Each row of a before or after table is a point. The points were changed in one or more steps. Then noise was added and the rows were shuffled. The steps act on how far a point lies along the listed directions, d1 being the first. What was done? A step turns or swaps two directions, mirrors them in a line or flattens them onto one, adds a multiple of one to another, or multiplies one. Angles are multiples of 10 degrees, from the lower direction toward the higher: turns from -170 to 170, lines from 10 to 170 but not 90. Use the fewest steps. Two steps may share a direction if one is a turn and the other turns, adds or multiplies; they go together, in the order done. Otherwise the lowest direction goes first.
(in the rows, 128 means zero)

Directions:
(1): [144 171 165]
(2): [157 154  84]
(3): [ 80 158 114]
Before (11 x 3):
[[130 127 100]
 [125 132 151]
 [118 140 144]
 [121 117 126]
 [118 112  80]
 [126 120  78]
 [ 98 136  70]
 [116 142 148]
 [109 116 122]
 [129 149 138]
 [108 110  61]]
After (11 x 3):
[[205 202  97]
 [184 219  93]
 [181 206  80]
 [143 113 119]
 [126 100 151]
 [115 128 147]
 [122 130 164]
 [121  89 160]
 [103  94 159]
 [163 172  86]
 [163 197  99]]
Steps: turn d1 and d3 by -150 degrees; multiply d2 by 3

Directions:
(1): [112  85 164 189 108 167 138 135]
(2): [ 98 117 136 141 209 108 159 136]
(3): [131 121 165 116 162 147  52 107]
Before (11 x 8):
[[120 124 130 137 139 132 127 129]
 [120 137 130 116 153 115 126 122]
 [120 129 135 124 166 111 126 129]
 [143 138 126 107 129 120 108 132]
 [125 139 133 116 140 134 116 133]
 [113 117 111 126 157 106 144 131]
 [128 137 125 120 159 115 117 122]
 [115 124 134 131 141 137 131 120]
 [114 139 130 117 154 119 124 123]
 [115 104 115 170 117 128 197 159]
 [157 158 122 101  77 144 106 112]]
After (11 x 8):
[[142 143 128 104 122 120  91 118]
 [127 133 123 119 139 124 120 125]
 [129 134 143 120 132 146  98 130]
 [138 139 131 113 112 132 101 116]
 [131 145 134 111 117 133  99 115]
 [124 148  54 125 117  75 249 169]
 [137 132  94 107 102 110 133 125]
 [124 136 127 113 140 131 117 115]
 [139 117 150 130 118 144  96 130]
 [144 136 133 117 119 132  91 115]
 [117 106 167 172 121 171 134 124]]
Steps: turn d1 and d2 by 110 degrees; multiply d3 by 2

Directions:
(1): [141 171 116  93  97 115 153 121 196 132 181]
(2): [109 171 165  95 111 116 162 106  53 126 149]
Before (14 x 11):
[[ 98 106 166 112 154 146 140 112   7 119  99]
 [141 142 120 127 111 138 113 144 139 134 134]
 [123 140 131 127 105 126 141 120 133 117 137]
 [144 155 130 101 114 118 147 138 205 135 163]
 [106 124 169 130 140 129 137 123  42 129 117]
 [112 145 158  95 117 122 155 104  41 127 145]
 [139 119 123 133 136 120 126 145 105 129 107]
 [135 190 126  90 107 118 166 103 156 126 193]
 [145 135 118 119 123 115 142 119 190 127 163]
 [109 114 160 146 140 135 119 144  69 130 102]
 [113  99 142 154 147 147 117 127  72 107  73]
 [132 121 126 136 127 124 121 142 155 142 134]
 [110 116 127 134 129 113 122 141 107 125 123]
 [126 120 130 106 129 125 129 125 102 126 121]]
After (14 x 11):
[[130 113 128 111 135 128 129 125 108 128 121]
 [133 125 125 135 124 120 122 141 156 140 135]
 [134 175 151  81 103 110 162 125 160 137 178]
 [114 106 153 142 149 136 122 132  70 130 108]
 [115 141 155  94 121 119 148 109  51 129 143]
 [116  80 144 130 163 153 122 124  57 124  79]
 [115 109 125 142 132 118 116 145 115 121 117]
 [124  76 122 172 158 153 102 137 116 108  62]
 [117  97 144 160 150 142 105 152 101 129  90]
 [126 146 135 121 103 127 144 117 121 115 143]
 [122 210 151  66  96 113 186  93 110 125 210]
 [137 147 121 126 105 137 115 140 132 133 134]
 [140 109 115 140 140 121 117 149 116 127 104]
 [139 156 137 101 116 111 163 111 154 124 171]]
Steps: add 0.7 times d1 to d2

Directions:
(1): [141 118 157 108 200 119 150 182 131 110 149  86  90 172]
(2): [176 125 173 147 155 122  99 136  74 168 136 124 120  56]
(3): [208 124 129 144 140  94 113 115 122 111 100 150 185 183]
(4): [111  97 193 133 139 135 208  77 130 134 111 120 161 122]
(5): [125  88  85  84 168  55 131  91 155 150 143 142 120 100]
Before (11 x 14):
[[128  98 143 103 182  89 153  91 131 188 142 126  92  68]
 [149 133 159 129 145 131 105 148 110 155 153 114  95  76]
 [159 145 136 118 115 136 108 133 119 124 101 157 128 123]
 [ 85 128 118 116 146 125 154 132 152  97 157  98 115 175]
 [132 136 141 149 113 125 123 135 110 126 133 126 137 121]
 [140 106 108  94 159 105 134 147 155 114 116 116 122 166]
 [138 109 168 166 124 134 145  95  74 143  99 109 157  77]
 [ 98 146  76 134  94 138  97 158 122 126 152 141 111 117]
 [146 104 164 117 134  97 155  73 100 178 130 137 133  63]
 [121  90 190 123 140  92 170  57  76 166 125 126 141  25]
 [ 98 152 108 120 126 153 125 184 147 109 151 101 116 190]]
After (11 x 14):
[[161 112 130 123 130  67  97  78  73 158 124 147 140  39]
 [117  80  68  55 170  56 147 101 182 135 126 124 113 124]
 [142 147 158 155 106 149 126 146 103 109 130 121 140 139]
 [ 73 114  96  95 167  85 144 116 158 122 175 102  97 134]
 [149  69  71  67 197  13 112  47 150 210 151 164 108  31]
 [ 99 143 137 155  98 170 142 143 103 125 140 130 125 117]
 [169 139 156 186 106 161 106 145  61 117  91 108 156 124]
 [180 119 158 129 157 103 109 137 116 156 148 124 121  78]
 [ 82 137 133 111 142 150 159 173 142 122 160  93 109 163]
 [156 152 157 127 104 161 126 141 117 106  97 145 134 146]
 [174 110 111 117 126  75 107  83 104 177 128 158 139  72]]
Steps: turn d1 and d5 by 30 degrees; multiply d5 by 2.5; turn d2 and d3 by 30 degrees; multiply d4 by 0

Directions:
(1): [102  97 162 209 113 157  80 148 148  84 151  89  88 101 121 170 159 130
 150 102 159 155 133  79]
(2): [126 156 189 117 108 108 180 122 170 133 151  75 146 126 131 167  87 157
 149 190 179 113  75 131]
(3): [100 164 108 111 133 207  88 108 106 150 162  90 114 115 133 144 139  53
 134 158 137 131 104 200]
Before (13 x 24):
[[165  94 101 107 155  38 169 117 108 114  64 236 175 176 139  75 113 197
   92  80  82 122 157 107]
 [133  53 105 164 118  38 144 160 141 119  51 201 143 155 119  96 155 205
  101  68  88 116 184  57]
 [118 156  67  97 136 202  89 108  75 155 135 146 128 149 160  95 141  89
  106 121  94 127 178 184]
 [117 174  81  51 141 108 157 128 110 176 105 179 158 149 138  59 105  96
   97 156  84 100 135 189]
 [152 187  72  39 130 131 165 102  96 189  97 160 167 166 137  69  94  99
  111 142  84  99 118 225]
 [120 141 207 173  85 114 147 134 168  84 141  64 136 119 123 194 108 171
  142 181 184 136  83  82]
 [ 89 131 126 179 121 206  72 155 128 106 183  71 100  87 114 183 147  77
  162 144 175 147 112 134]
 [127 112 177 146  81 104 172 119 150 123 126  95 132 135 154 143 101 181
  119 167 178 102 122 113]
 [121 184 146  96 124 120 161 136 120 161 158 102 146 115 152 138  89  90
  121 180 141 104  62 143]
 [149 129 127  81 123 103 180 142 118 128  98 149 154 153 137 116 137 145
  103 151 110 106 149 136]
 [125 186 180  92 106 142 160 121 147 172 178  75 139 102 161 167  93 110
  149 224 159  90  36 197]
 [129 132 106  90 154  92 145 124  93 152 108 177 146 170 114  85 154 116
  136 109  97 124 176 127]
 [148 157 180  60 117 100 173 109 162 160 136 109 172 132 147 125  82 162
  141 154 136  89  94 141]]
After (13 x 24):
[[113 182 151 102 114 186 114 122 127 174 183  75 120  90 165 163 117  70
  146 206 145 106  48 216]
 [118  57  53 162 134  97  84 153 105 130  58 211 120 147 126  86 188 142
   91  49  64 126 199  96]
 [114 180 135 111 125 142 128 139 113 157 163  95 135 107 152 145 108  67
  123 171 140 114  71 149]
 [136 122 111 101 125 140 137 143 102 120 110 142 134 140 132 122 159 114
  104 132 107 121 158 140]
 [115 154 127  80 133 191  88 100 112 159 148 108 134 113 147 116 137  79
  134 120 111 111 123 182]
 [143 158 140 102 111 101 178 123 143 153 109 124 154 157 131 110  90 152
  132 141 124 104 110 157]
 [101 162 108 136 114 214  60 107  86 116 143  89 118 119 124 152 155  53
  117 153 125 147 118 175]
 [128 122 134 119 143  77 151 133 115 137 109 161 140 164 110 105 149 140
  144 109 115 131 172  92]
 [113 141 163 144 110 134 151 156 160 117 169  84 133 107 117 177 102 136
  162 178 182 123  92 117]
 [105 120  98 137 103 196  86 103  87 142 134 109 103 125 157 119 150  82
  101 138 133 118 146 183]
 [145 140 177 120 101  87 189 126 155 122 126 122 157 153 159 130  86 217
  128 154 152 112 140  91]
 [143  82  75 140 159 101 101 118  82 104  80 227 141 159 138  83 155 140
   92  55  74 138 171 121]
 [114 153 133 104 120  88 164 146 147 142 116 151 144 134 131  90 104 141
  118 155 116 107 129 132]]
Steps: multiply d1 by 0.4; swap d2 and d3
